Each wall is flat, endless, passes through zero and stands at right angles to its row. A trip goes straight from one point to another. Which walls does it cross, in order?
In the rows, 128 means zero.

Walls:
(1): [127 169 110]
(2): [139  88 128]
(3): [ 87  99 193]
(4): [106 142 110]
(5): [116 170  87]
(6): [ 54 171  92]
(7): [145 184 141]
(8): [112 119 105]
Trips:
[108 166 177] to [164 123 142] -> 4, 6, 1, 2, 3
[ 49 133  46] to [ 65 139  74] -> none
[183  53  62] to [189 164 158] -> 8, 7, 1, 2
[112 128  73] to [111 207  93] -> 7
[121 173 134] to [165 127  24] -> 8, 7, 2
[ 42  92 249] to [199  93 154] -> 6, 3
[111 155 146] to [100 165 162] -> none

Walls:
(1): [108  86 116 118 123  70]
(2): [103 156 165  33  49 150]
(3): [168  84 156 103 170 109]
(4): [ 80 154 141 140 101 159]
(5): [155 124  97  98 112  77]
(6): [173 175 126 140 114 151]
(7): [207 166 131 183 172 136]
(8): [163 144 128  62 122 202]
(9): [102 133 157 174 173 178]
(10): [124  81 104  95   7 166]
(11): [138 110 108 144 110 132]
Trips:
[150 111 191 151  38 138] to [105 143  59 134 123 121] -> 8, 5, 1, 2, 6
[132 181 202  87  91  64] to [ 73  96  81  93 153  72] -> 6, 4, 2
[166 129 160 193 150 129] to [149 170  80 150 132 104] -> 3, 5, 9
[135 107  94  68 102 148] to [215 188 200 110 148 101] -> 6, 1, 11, 7, 10

Walls:
(1): [102 150 123  77 170 205 212 131 120]
(2): [130 152 190 156 117  94  50 120 114]
(3): [143 119 120 162 138 102  99 127  58]
(4): [178  69  96 148 149 146 120 142 115]
(5): [218 170  75  40 105  96 110 140 184]
(6): [167 183 143  94  97 165 123 172 132]
(7): [149 162 109  51  57 195  89 150  96]
(8): [174 178 111 102 183  49 197 135 128]
(9): [192  80 212 139 201 184  67 140 119]
(10): [ 62  93 135  91  84  95 184 210 130]
Trips:
[126 121 126 164 131 143  91  82 128] to [119  73 131  77 189  64 119 133 135] -> 8, 5, 10, 2
[136 136 174 180 138 181 112 231  68] to [193 144 120  78 180 168 193 118 105] -> 2, 8, 10, 5, 3
[ 76 164  82 164  57   7  47 158 108] to [161 137 160 100 101 113 132 109  84] -> 7, 8, 6, 10, 9
[150 109 119  81 174 156 139 167 141] to [195 152 212 107  94 150 123 133 104] -> 10, 2, 4, 8, 3, 1
[175 138 162 164 153 143  90 139 182] to [125  95 168 111 141  47 114 118  73] -> 3, 8, 6, 5, 10, 4
[136 133 152 171 103 157 108 210  98] to [111 172 155  89 125  75  56 174 141] -> 4, 5, 8
[118 122 136 125  97 124 177  84  77] to [ 92  36  77 112 136 205 126 141  28] -> 8, 4, 9

Walls:
(1): [189 172  86 139 150 104 161 151 150 122  75 178]
(2): [123  80 126  98  45 148 136 124 120  92 179  96]
(3): [ 86  97 113 135 141  58 155 141  88 114  43 185]
(4): [ 91 110 125 161 145  85  65 119 104  96 130 133]
(5): [112 132 152 161 150  72  57  73 189  75 202 121]
(6): [117 129 127  97 114 143 118 106  86 144 139 109]
(7): [ 57 125 178 126 177 173  23  97 116 113 144  45]
(8): [143 126 141 137 158 165 161 114  88  66 185 183]
(9): [ 77 137  99 133 104 137  97 137 116  90  72 144]
(10): [237 129  90 182 171 133  93 167 224  50 171 199]
(11): [177  90 181  73 147 129 111  75 108 184 165 198]
(12): [ 85 116 117  80  71 101 128  57 181 143  77 118]
Trips:
[157  93 177 142 140  25 135 113 107 112 179  58] to [ 45 111 205 152 124 233 208  97 103 115 106  32] -> 11, 8, 4, 12, 5, 9
[117 223  47 161 141  90 166 115 171 108 130 128] to [160   9 156 130 188 148 118  84 119 115  29 142] -> 4, 5, 11, 7, 8
[156  90 122 162  50 157  81 157 160 188 135 122] to [101 129 137  96 188 114 162 113  73 169 176 101] -> 6, 10, 7, 12, 8, 2
[141  10 119 150 159 179 167 173 168 185 227  74] to [115  26 145  85 125 218  66  96  60 157  74 235] -> 6, 10, 3, 9, 4, 12
[112  76  91 105 128  91 134  26 170  68 173 123] to [196 130 113 136 189 149 111 117  53 130 132 135] -> 12, 1, 2, 5
